Each point is reached from the start by the listed moves, each made once or not at all, plus a little noise. Is the number of moves made odd or even? Then give how often each move was made.

Moves:
(1): -56  36
(2): -51  -4
Start: -9  13
Points:
-6  14 => even (0, 0)
-65  48 => odd (1, 0)

Moves:
(1): -17  24  9  12  10  18  13  33  38  2
(2): -2  -9  7  18  -49  -9  -8  5  13  47
(3): -10  10  6  -18  15  -23  29  -18  4  -3
(4): -7  2  3  0  -21  5  3  4  11  -25
(5): 7  -30  5  28  23  46  -18  -30  -18  -31
(6): 9  -7  21  -13  -20  8  -10  -15  18  13
(7): 24  50  8  -18  -7  -17  8  -33  11  -9
(8): 9  48  20  1  -40  38  12  19  -28  -35
Start: 1  -11  -7  4  -14  12  15  -4  -8  3
Points:
25  23  32  -10  -110  -1  5  -43  47  28 => even (0, 1, 0, 1, 0, 1, 1, 0)
6  43  17  -16  -75  -33  46  -47  32  13 => even (0, 1, 1, 1, 0, 0, 1, 0)
25  94  57  4  -121  48  29  4  43  21 => odd (1, 1, 0, 0, 0, 1, 1, 1)
15  50  8  -33  -9  -29  53  -55  8  -9 => even (0, 0, 1, 0, 0, 0, 1, 0)
-33  25  12  -2  -10  13  61  15  47  -23 => odd (1, 0, 1, 1, 0, 0, 0, 0)
16  -1  51  20  -85  71  20  -42  -21  -7 => odd (0, 1, 1, 0, 1, 1, 0, 1)

Moves:
(1): 0  -12  1  -28  13  15  -9  12  28  -5  -6  -11  0  -11
(2): -8  3  5  -5  -13  -6  1  -3  14  -11  -6  2  5  -3
(3): -5  -7  12  -2  -12  -4  3  9  2  15  10  -1  -10  -2
(4): 28  -3  35  20  -4  -24  -10  4  -2  14  -14  -22  -42  10
(5): 2  -5  -9  -8  -1  -7  -11  15  -3  -2  -7  -4  -26  -16
(6): 16  -2  -18  -4  -13  1  -2  -17  -18  -5  12  -2  5  4
(7): -5  -24  7  -15  10  19  -21  19  -3  -6  -19  -1  16  -29
(8): -1  -1  4  -11  -4  14  -17  4  6  2  -9  -7  -10  8
(9): -1  8  -3  5  -6  4  14  3  -11  -15  4  12  -15  18
(10): -11  -21  0  9  3  14  -1  0  10  -8  -5  -18  -17  -9
(11): -11  -5  -11  -9  -3  1  -15  27  4  -13  -4  -15  18  -13
(12): -13  -9  13  -5  8  -15  -20  11  1  2  -5  -4  -13  3
Start: -1  -9  -6  -7  -7  -4  13  -25  6  6  10  -4  -5  -5
Points:
-13  -54  -5  -30  -25  0  -36  -2  8  11  5  -36  -77  -18 => even (0, 0, 1, 0, 1, 1, 0, 1, 0, 1, 0, 1)
-22  -63  41  -36  -26  -10  -53  58  57  -14  -30  -76  -121  -23 => even (1, 1, 1, 1, 1, 0, 0, 1, 1, 1, 1, 1)
-13  -44  -26  -15  -29  11  -3  -8  0  -4  26  -45  -8  -30 => even (0, 0, 1, 0, 0, 1, 0, 0, 0, 1, 1, 0)
-15  -56  2  -45  -10  26  -25  19  50  5  -7  -43  -69  -36 => odd (1, 0, 1, 0, 1, 0, 0, 1, 0, 1, 0, 0)
25  -67  16  -66  -18  11  -68  52  21  6  -28  -66  -54  -56 => even (1, 0, 1, 1, 1, 1, 1, 1, 0, 0, 1, 0)
-20  -48  -21  -36  -35  21  1  5  35  -38  15  -34  -17  -19 => odd (1, 1, 1, 0, 0, 1, 0, 0, 1, 1, 1, 0)
